Each row is a point. Any point is a mix of the corners, with weights that add up to 1. It lies inside the corners' shape when no weight is negative. Is each point inside? If not, which corners have a negative weight?
(in the rows, 128 means zero)

Corners:
(1): [116 135  98]
(2): [96 42 53]
(3): [164 166 154]
(4): [102 154 198]
Points:
[121 169 183] => outside (2)
[113 100 112] => inside
[ 85 111 151] => outside (3)
[103  98  83] => outside (3)

Corners:
(1): [170 127 132 176  92  34]
(2): [233 206 127  69 146 138]
(3): [  9 159 124 142 172 146]
(4): [166 138 104  70 168 125]
(5): [193 130 159 195 127 120]
(6): [109 108  75  99  40 109]
(7): [123  91 185 131 123  93]
Points:
[213 129 156 162 101 102] => outside (3, 4)
[192 124 130 131 107 121] => outside (1, 3)
[147 123 139 106 141 110] => inside
[127 118  96 113  71 111] => inside
[178 114 127 155  97  73] => outside (2, 3)
[147 157 103  94 146 144] => outside (1, 7)

Corners:
(1): [ 94 117 123 144 109 164 155 106]
(2): [146 130 145 189  64 119  94 129]
(3): [185 165 117 167 176 157  93 200]
(4): [154 138 174 146   7  84  81 168]
(5): [180 157 133 155  73 103 111 140]
(6): [107 127 106 107 181 200 138  83]
(7): [157 109  96 112 151 175 115 117]
(8): [113 109 121 105 179 151 144 108]
(9): [182 137 149 125 178 180 105 181]
Points:
[117 126 146 160  58 112 116 109] => outside (3, 7, 9)
[151 146 142 158  95 137 106 159] => outside (7, 8)
[145 128 131 137  91 134 107 133] => outside (9)
[143 141 128 143 143 155 118 146] => outside (7)

Corners:
(1): [159 177 158 139  69 147 190 206 107 133 164]
(2): [116 173 157  74  52 174 181  96 194 225 136]
(3): [ 91 150  70 112 193 120 106 165  48  63  54]
(4): [138  94 101  80 174 200  77 167 131  53  34]
(5): [128 199  69  97 187 174  75  87 193  90  69]
(6): [117 156 137 113  65 193 103 167  63 212 143]
(7): [ 69  68 180  89  92 130 110 107 170 115 151]
(8): [130 107 126 227 194  70 196 143  99 158 193]
(9): [175  89 136 141  39 130 164 103 121  94  81]
(10): [151  75 177 182  27  88 161 214 145 186 170]
(11): [147 135  77 187  32 151 183 163 159 220 214]
(12): [ 90 175 104 234 164 159 165 120 143 127 125]
Points:
[129 120 121 138 132 131 130 175 114 137 148] => outside (2, 9, 12)
[112 152 112 192 129 151 158 129 138 133 127] => inside
[135 130 108 177  97 130 172 151 135 177 177] => inside
[130 143 120 140 101 142 147 158 127 140 138] => inside
[117 136 130 132 102 154 129 153 100 164 138] => inside
[ 97 104 149 113 108 143 122 126 152 120 132] => inside
[130 139 102 143 106 145 139 138 142 141 133] => inside
[123 145 127 127 126 145 130 143 130 121 108] => outside (11)
[135 140 111 170  95 150 176 151 145 158 144] => outside (5, 6, 7)

Corners:
(1): [174 131 122  76 121  98 110  63  83 167 183 162]
(2): [195 109 147 120  89 108 125 164 123 174 200 111]
(3): [ 71 162  71 163 138 217 172  87 204 157  93 189]
(4): [219  89  87  87 105 102 158 131  88 160 130 100]
(5): [138  38 100 135 144 249 109 131 109  31 198 169]
(6): [134 122 136 109 150  64 151  76  49  99 162  97]
(7): [ 87 154 202 196  83  97 119 171 154 171  21 145]
(8): [116  63  69 186  93  97  96 148 145  58 123 112]
(9): [107 161 105  78  85  76 137 154 118 116 151 118]
(10): [ 94  44 189  68 116 153 111 135 170 144  84 178]
(11): [159 181  98 128  84 152 132  68 175 173 108 138]
(12): [ 72 178  64 223 141 164  42  87 179  80 126 117]
(13): [129 159 137  55 146 153 147 168 154  89 153 207]
Points:
[112 125  93 134 120 148 119  87 141 124 150 143] => outside (4, 7, 13)
[132 119 110 130 112 115 129 119 125 123 130 132] => inside
[125 143 116 104 122 129 138 126 135 118 139 151] => inside
[130 134 129 111 119 120 132 118 122 136 132 140] => outside (8)
[153 144 119 136 107 135 127 155 134 152 160 135] => outside (6, 8, 10, 11)

Corners:
(1): [129 148 111 156 113 121 136  85 119 221 105  85 168 141 133 114 135  99]
(2): [123 110 178 158 111 120 157 137 117  91 115 134 102  77 104 135 183 178]
(3): [114 167 132 144  90 170 138 137 111  91 179  73 143 170 123 139 115  50]
(4): [121 147 133 151 150 119 165 147 114 108  93 163 123 158 126 132 150 155]
(5): [132  95 137 156 113 110 115 125 143 213 161 137 124 163 108 130 140 141]
(6): [109 126 135  68 102 117 225 177 129  80 141  52 144 163 164 147 116 108]
(7): [ 86 166 113 186 126 118 122 130 129 155 158 190 110 127 118 118  87 158]
(8): [128 153 124  99 153 129 118 142 143 149 120 178  78 106 117 117 121  70]
(9): [131 155 117  57 125  99 117 158 122 106 153  77 105 143 144 136 116 103]
(10): [ 89 122 129 157 123 110 168 129 154 113 107  81 162 127 100 166 101 126]
(11): [101 126 182 154 158 103 151 133 124  95 141 162 169 131 137 162 145 159]
(12): [124 107 129 132 100 116 192  61 135  91 116  83 134 102 129 151 125 153]
(13): [ 48 108 128 109 127 128 185 134 111  83 138  54 144 132 162 217 110 160]
(14): [142 154 123 119 136 111 114  75 134 224 149 113 178 155  66 104 214 137]
(15): [124 154 116 130 164 120 133 107 144 136 127 102 108 138 124 114 135  90]
(16): [123 189 149  89  99 138 169 156 122  96 135  83 109 159 145 169 130 112]
(17): [119 104 196 154  98 122 132 108 136 148  93 191  79 133 103 111 161 160]
(18): [144 113 128   7 157 119 155 185 142 141 130  37 150 156 146 145 118 145]
(19): [117 132 179 140 177  94 101 145  73 194 150 200  45 173 101 147 107 187]
Points:
[113 139 132 141 130 129 140 118 125 147 128 116 122 141 118 140 130 126] => outside (6, 9, 11)
[116 117 156 126 134 113 174 121 138 115 117  99 171 138 132 153 162 153] => outside (3, 7, 8, 9, 19)
[114 137 133 129 134 119 151 122 125 131 127 114 129 142 122 141 138 135] => inside
[120 161 147 139 122 119 135 146 119 154 139 156 112 168 119 133 125 118] => outside (2, 12, 13, 15, 18)

Corners:
(1): [122  73 173 134 110 131  92 118 134 119 151 144 165 117 151 165 135  82
 163 158]
(2): [143 141  98 131 179 164 137 105  98 181  97  99 143 150 117 139 128 131
 132 129]
(3): [121  88 113 141 115 116 159  92  92 152 108 135 168 165 111  82 117 111
 187   7]
(4): [145 182 135 144 135 118 109 124 124 157 111 140 167 122 141 119 145  91
 150 147]
(5): [167  96 121 147 145 187 138 140 110 190 162 202 161 143  94 159 149 161
 118 175]
(6): [129 151 122 109 149 121 152  99 100 116 117 131  81 194 149 145 148 127
 116 182]
(7): [162 101 123  74 134  83  85 192 219  80 126 193 178 150  67 142 149 128
 154  97]
(8): [ 88 152 174 150 132 163 114 128 104 158 174 139 107 102 122 116 133  79
 134 162]
(9): [106 162 170 115 110 124 131 163  75 233 142 114 159 100 122  86 163 110
 146 132]
(10): [132 136 121 140 179 175 118 171  45 118 111 146  99  91 152 148  83  98
 126 131]
(11): [ 76 140 127 153 184 148 165 118  87 139 135 120 140 106 126 105 109 146
 120 145]
(12): [146 113 158 164 134 122 128 129 119 135 106 113 126 140 140 143 101 156
 130 105]
(13): [148 109  85 189 159 126  97 103  94 146 130  93 165 136 177 125 126 109
 117 121]
(14): [ 69 102 141 144 151  63 163 158 149  91 180 156 128  82 158 167  97  66
 120 127]
(15): [109 141  82 192 157  90 140 131 169 169  91  98 166 163  86 152 120 147
 145 150]
(16): [160 103  97 143  98 146 182 108 118 109 148 144 172 175 126 205 121 129
  90 120]
(17): [142 111 117  66  90 142 128  79 130 130 164 142 102 146 120  93 153 133
 170  94]
(18): [130  70 136 109 127 119 146 107 116 145 113 152 126 130 106  97 133 101
 146 104]
(19): [102 162 126 137 126 120  97 150  99 187 120 174 145  95 132 144 131 135
 101 143]
(20): [ 93 141 111 160 178 136 160 131 113 113 105 115 115 119 147 118 153 113
 142 125]
(21): [124 155 153 126 120 111 121 111  70 178 157 136 115  89 106 124 166 142
 130 149]
Points:
[120 121 125 143 139 127 132 134 112 153 131 137 145 123 120 132 127 123
 136 123] => outside (4, 6)
[129 125 124 145 145 151 134 122  97 155 120 131 136 135 133 128 126 121
 136 129] => outside (7, 14, 21)
[134 119 116 145 146 140 126 122 114 139 122 146 153 140 117 139 136 120
 134 133] => outside (9, 12, 14, 17)
[126 131 134 159 128 139 130 126 106 153 138 135 139 133 144 147 127 113
 130 141] => outside (2, 7, 11, 18, 21)
[122 119 124 141 134 129 146 123 113 135 137 137 148 133 129 145 125 119
 126 126] => inside
[127 120 120 135 142 127 127 123 122 134 131 141 138 133 126 136 128 120
 134 127] => outside (9)
[117 120 142 123 127 127 131 129 134 152 151 150 135 130 109 147 138 130
 128 155] => outside (3, 4, 10, 13, 20)
[121 126 128 147 139 133 137 116  98 155 129 130 139 127 132 126 127 115
 137 124] => outside (7)
